Rows are points. Any point is a mix of the corners, with weights that add up to 1. It lies inside the corners' shape when no weight is negative. Is each point inside? If not, which corners have a negative weight?
In the rows, zero is written as 128.

Corners:
(1): [171 156 117]
(2): [168 112  75]
(3): [ 41 124 155]
(4): [131  98 133]
Points:
[137 124 120] => inside
[ 61 125 148] => inside
[165 129 114] => outside (3)
[132 103 127] => inside
[163 127  94] => inside
[ 94 120 139] => inside
[ 78 117 144] => inside
[110 115 134] => inside
[120  97 132] => outside (1)

Corners:
(1): [ 90 109 123 111 189 104 114 158]
(2): [171 177 164  82 123 186 166 180]
(3): [144 185 192 122  82 148 188 167]
(4): [138 108 135 148 121  96 205  86]
(5): [134 150 103 136  82 125 128 120]
(6): [ 96  61  83 119  98 142 140  90]
(7): [132  73 179 164 149 146 134 126]
(8): [ 88 132 105 163 196  98  97 108]
(9): [126 153  82 152 149 166 133 178]
Points:
[117  95  90 164 127 118 140  92] => outside (1, 2, 3)
[123 101 129 126 122 148 144 124] => inside
[121 129 120 146 159 125 126 129] => outside (3, 6)
[123 117 120 135 143 134 138 135] => outside (3)
[119 121 124 125 138 122 145 132] => inside
[126 119 126 142 134 115 165 110] => inside

Corners:
(1): [ 92 110 173  91 112 167 107 118 126 120  93]
(2): [107 198  99 127 132 138  92 137 122 180 142]
(3): [137 109 127  97 137 155  96 135 124 147 119]
(4): [ 97 125 168 124 137 148 112 146 118 123 113]
(5): [ 95 133 109 105 145 121 117 136 124 143 102]
(6): [ 95 146 150  99  88  69 150 139 103 129 184]
(7): [113 132  97 122 127 144 110 141 112 124 132]
(8): [139 129 198 123 145 154 101 127 113 114  90]
(9): [123 107 146 144 113 117 249 154 119 121 114]
(10): [144 107 100 118 143 126 118 153 148 136 129]
(11): [128 127  81 177 126 103 135 155 120 141 120]
(12): [ 82 130 111 135 134 163  95 112 118 138 137]
Points:
[106 152 122 121 130 125 132 142 116 138 139] => outside (1, 3, 11)
[108 129 115 121 132 146  96 126 124 139 127] => outside (4, 9)
[120 122 126 122 137 148 115 138 125 138 111] => outside (6)
[119 138 129 118 133 137 125 139 119 139 128] => outside (1, 11)
[ 99 138 108 125 113 119 131 135 113 140 136] => outside (4, 8, 10)

Corners:
(1): [126  71 176 154 114  81 122 210  76  80 140 129  72  36]
(2): [120 114 112 130 185  93 140 110  93 142 124 125 130 131]
(3): [199 156 163 120 122 185  89 102 102 112 152 103 103 144]
(4): [155  72 145 103 130 162 129 189 159 124 105 157  37 109]
(5): [139 129 111 148 119 116 146 138 108  96  93 110 149 131]
(6): [129 118 173 132  99 154 177 167  96 116 198 104 100  91]
(7): [168 114 115 169 179 147 105 145 131 149 140 118 107 109]
(8): [ 69 115 163 126 157 184 119 139  84 141 134 147 166 115]
(9): [119  63 187 146 105 101 122 130 124 109 131 133 160 108]
(10): [105 146 182 138 118 136 147  95 118 121 151 104  86 105]
(11): [153 174 122 142  98 145 144  95 118 122 125 154 153 125]
(12): [161  97  41 130 224 129 144  48 109 102  98 132 212 114]
(13): [163 130 166 102 113 109 165  99 150 108 118 106 163  61]
(14): [150 128 112 170  78 152 103 104 112 195 121 100 122 140]
(15): [142 118  90 142 133 111  69 145 124 101 147 130 144  93]
Points:
[146 132 140 155 101 120 121 124 109 141 136 106 122 116] => outside (4, 8, 12)
[146 111 140 140 127 134 124 134 113 121 137 124 130 109] => outside (10)
[139 120 139 138 132 147 120 135 110 125 144 121 125 109] => inside
[126 112 161 130 107 147 114 155  99 132 143 132 117 104] => outside (5, 7, 10, 12)
[131  91 154 136 134 133 135 149 102 122 132 125 125 100] => outside (10, 11, 15)

Corners:
(1): [144 130  89 146 142 137 118  99 148 183 153 142 136 152 110 115  88 127
 126 123]
(2): [118 169 105 150 111 128 157 108 142 115 135 119 127 161  88 108 131 148
 144 137]
(3): [121 176  98 178 107 118 155 100 141 148 118 114 159 117 141  79  97 135
 182 121]
(4): [120 144 116 147  96 114 142  84 153 143 149 129 100  90 151 133  71 149
 141 137]
(5): [146  83 148 114 142 145 151 148 167 101 132 105 139  82 158 158 148 131
 135 157]
(6): [129 106  97 134 104  91  91  95 171 146 142 146 136 117 139 150 121 118
 135 120]
(7): [ 90 185 125 163 115  95 174 117 125 148  98 105 151 150 113 132  74 152
 180 126]
(8): [184  77 164 106 173 125 119 142 148  81 102  99 119  95 120 155 128 122
 149 135]
(9): [133 115 106 138 132 161 114 197 106 113 134  86 115  97 121 163 110  89
 131 120]
(10): [179 107 155 124 163 146 133 161 123 107  69 142 107 136 144 156 157 172
 145 168]
(11): [192  93 127  86 144 141 151 249  88  94 132  83 122 106 144 154 149 127
 161  75]
(12): [160 119 144  79 137 178  87 188 111  89 124  65 120  77 151 215 174 169
 156 107]
(13): [154 140 110  65 145 139 118 131 148 149 125 101 140 140 149 130 174  78
 133 117]
(14): [147 124  91 108 131 127 111 162 117 121 136  99 139 136 114 120 123 120
  78 127]
(15): [187 117 130  84 108 186 101 199  90 151 143 112 164 118 136 157 144  82
 126 105]
(16): [115 175  91 129 116 138 136 138 154 131 125 148 151 138 117 104  86 157
 169 109]
(17): [146  87 129  80 123 151 102 180  93 122 130  83 127 122 120 151 147 129
 156 141]
(18): [125 144  66 133 100 131 120  88 133 143 134 115 153 180 134 116  95 101
 134 125]
(19): [105 123 130 131 136 140 134 116 157 153 102 125 138 155 113 105 111 105
 119  90]
(20): [174  96 118  90 121 181 142 181  78 122 101 103 127  60 119 202 153 164
 156 136]
(21): [117 115 115 113 154 141 113 110  96 138 138 156 138 146 129 139 141 110
 124 122]
Points:
[155 116 121 106 134 147 120 156 126 119 126 107 130 113 134 149 139 127
 138 123] => outside (7)
[147 120 118 115 125 149 130 149 118 129 124 113 132 106 130 153 128 132
 143 127] => inside
[146 127 120 122 136 140 133 135 132 127 122 115 131 121 127 138 121 130
 142 126] => outside (6, 17)
[148 119 123 106 135 140 121 160 124 116 121 103 136 128 133 143 142 124
 142 122] => outside (1, 4, 20)
[145 121 121 114 130 140 124 143 128 129 124 112 135 117 135 145 125 125
 142 124] => outside (2)
